Each point is reached from the start by the listed moves, each made once or not at all, plus a little noise. Say if it took an odd or an even number of moves. Then give how often each move was made.

Moves:
(1): [ 2.9 -0.1  1.1 -2.8  1.8]
(2): [-2.4  1.3  2.1  0.4  5.3]
Start: [ 0.4 -2.8  2.5 -0.2 -0.2]
Points:
[ 0.8 -1.7  5.6 -2.5  7.0] -> even (1, 1)
[-1.9 -1.5  4.6  0.2  4.9] -> odd (0, 1)

Moves:
(1): [-2.8 -0.5  2.2 -1.9  2.1  3.0]
(2): [ 1.1  0.5  2.8  0.0  2.7 -3.0]
(3): [-1.5  1.9  3.6  3.1 -4.4  1.2]
(4): [ 2.4 -1.0  0.2  3.7  3.2  1.7]
Start: [ 0.2  0.6 -0.5 -0.6 -3.6 -0.2]
Points:
[ 2.1  1.6  6.1  6.3 -1.9  0.0] -> odd (0, 1, 1, 1)
[-0.8  1.4  8.3  4.2  0.0  2.6] -> even (1, 1, 1, 1)
[-0.4  2.5  5.8  2.4 -5.7 -2.0] -> even (0, 1, 1, 0)

Moves:
(1): [ 4.9 -0.2 -0.9 -0.1  0.4 -3.9 -0.7 -0.6  0.0  1.5]
(2): [-1.7  2.2  0.6  3.3  6.3 -2.0  1.3  0.4 -0.4 -1.5]
(3): [ 0.9 -1.6  4.2  2.6  0.4  0.2 -2.6 -1.1  2.0 -2.0]
(4): [-1.3 -4.5  1.7 -0.6  1.5 -0.9  4.9 -2.5  1.5 -0.2]
(5): [ 0.2 -0.6 -0.7 -3.7  3.6 -0.3 -3.1  0.8  2.7 -2.0]
(6): [ 1.7 -1.4  2.2 -3.3  2.6  1.4 -1.4 -1.5 -2.6 -0.6]
(7): [ 2.7  3.7  1.1 -1.7 -0.2  2.3  1.5  0.2  1.0 -0.4]
(8): [ 1.6 -2.7  2.2  0.6  0.9  1.7  1.6  3.5  1.3  5.4]
Start: [-0.1  6.6  1.7 -1.3  0.2 -2.8 -0.2 -2.5 -0.6  1.1]
Points:
[  4.9   7.5   4.6 -10.1   6.1   0.3  -3.3  -3.0   1.0  -1.7] -> odd (0, 0, 0, 0, 1, 1, 1, 0)
[ 6.4  3.4  2.4 -4.2  4.9 -5.0 -2.1  1.3  3.8  6.2] -> odd (1, 0, 0, 0, 1, 0, 0, 1)
[ 2.6  9.8  2.7 -3.3 -0.1 -0.2  1.2 -2.6  0.7  0.6] -> odd (0, 0, 0, 0, 0, 0, 1, 0)

Moves:
(1): [-1.0  0.3 -3.0 -0.2 -2.1  1.8 -2.2 -1.3  0.2  0.1  1.0]
(2): [-1.8  1.6  1.3 -0.4  1.1  1.4 -1.4  1.6  2.1  2.2  0.5]
(3): [ 1.9 -5.5 -2.6  1.0  3.1 -1.3 -2.9  2.7  0.7 -3.0  1.3]
(4): [-5.8 -2.8 -2.8 -0.2 -0.8  3.3  3.0 -0.6  1.8 -2.6  0.2]
(5): [ 0.3  0.3  1.6  1.4  0.4 -0.2 -1.5  0.0 -2.4 -2.3  1.0]
(6): [-2.0  1.5  1.5 -4.1 -2.0  3.1  0.7  0.7 -0.1 -3.3  0.0]
(7): [ 1.3  2.7  0.4  3.4 -1.0 -1.7  0.5  2.4  1.3 -0.9  1.7]
(8): [ 3.2 -0.7 -1.8  0.2  4.6  0.7  2.0 -3.7 -0.1  2.9 -0.7]
(9): [ 0.1 -1.9  1.8 -3.4  3.6 -0.6  0.3  3.4 -2.5  4.0  4.0]
(10): [-1.2 -1.1 -1.9  0.3 -0.1  2.9  0.2  1.0  1.0  0.9  0.3]
(11): [-1.9  1.3 -0.6 -0.9  1.8 -4.7  0.1  0.3 -3.8 -0.1 -3.3]
Start: [ 2.3 -2.8  0.5  0.6  0.3 -1.7  1.8  0.7  2.0  0.2 -0.1]
Points:
[ 7.8 -9.1 -2.1  3.5 11.1 -1.7  0.5  6.6  0.4  1.9  7.7] -> even (0, 0, 1, 0, 1, 0, 1, 1, 1, 1, 0)
[-2.0 -5.3 -4.5  0.0  8.1 -1.8  7.8  3.6  0.0  4.7  2.1] -> even (0, 0, 0, 1, 0, 0, 1, 1, 1, 1, 1)
[ 0.9 -7.9 -7.1  4.0  7.8 -5.4  4.5  1.8  1.8 -3.6 -1.1] -> odd (0, 0, 1, 1, 0, 0, 1, 1, 0, 0, 1)
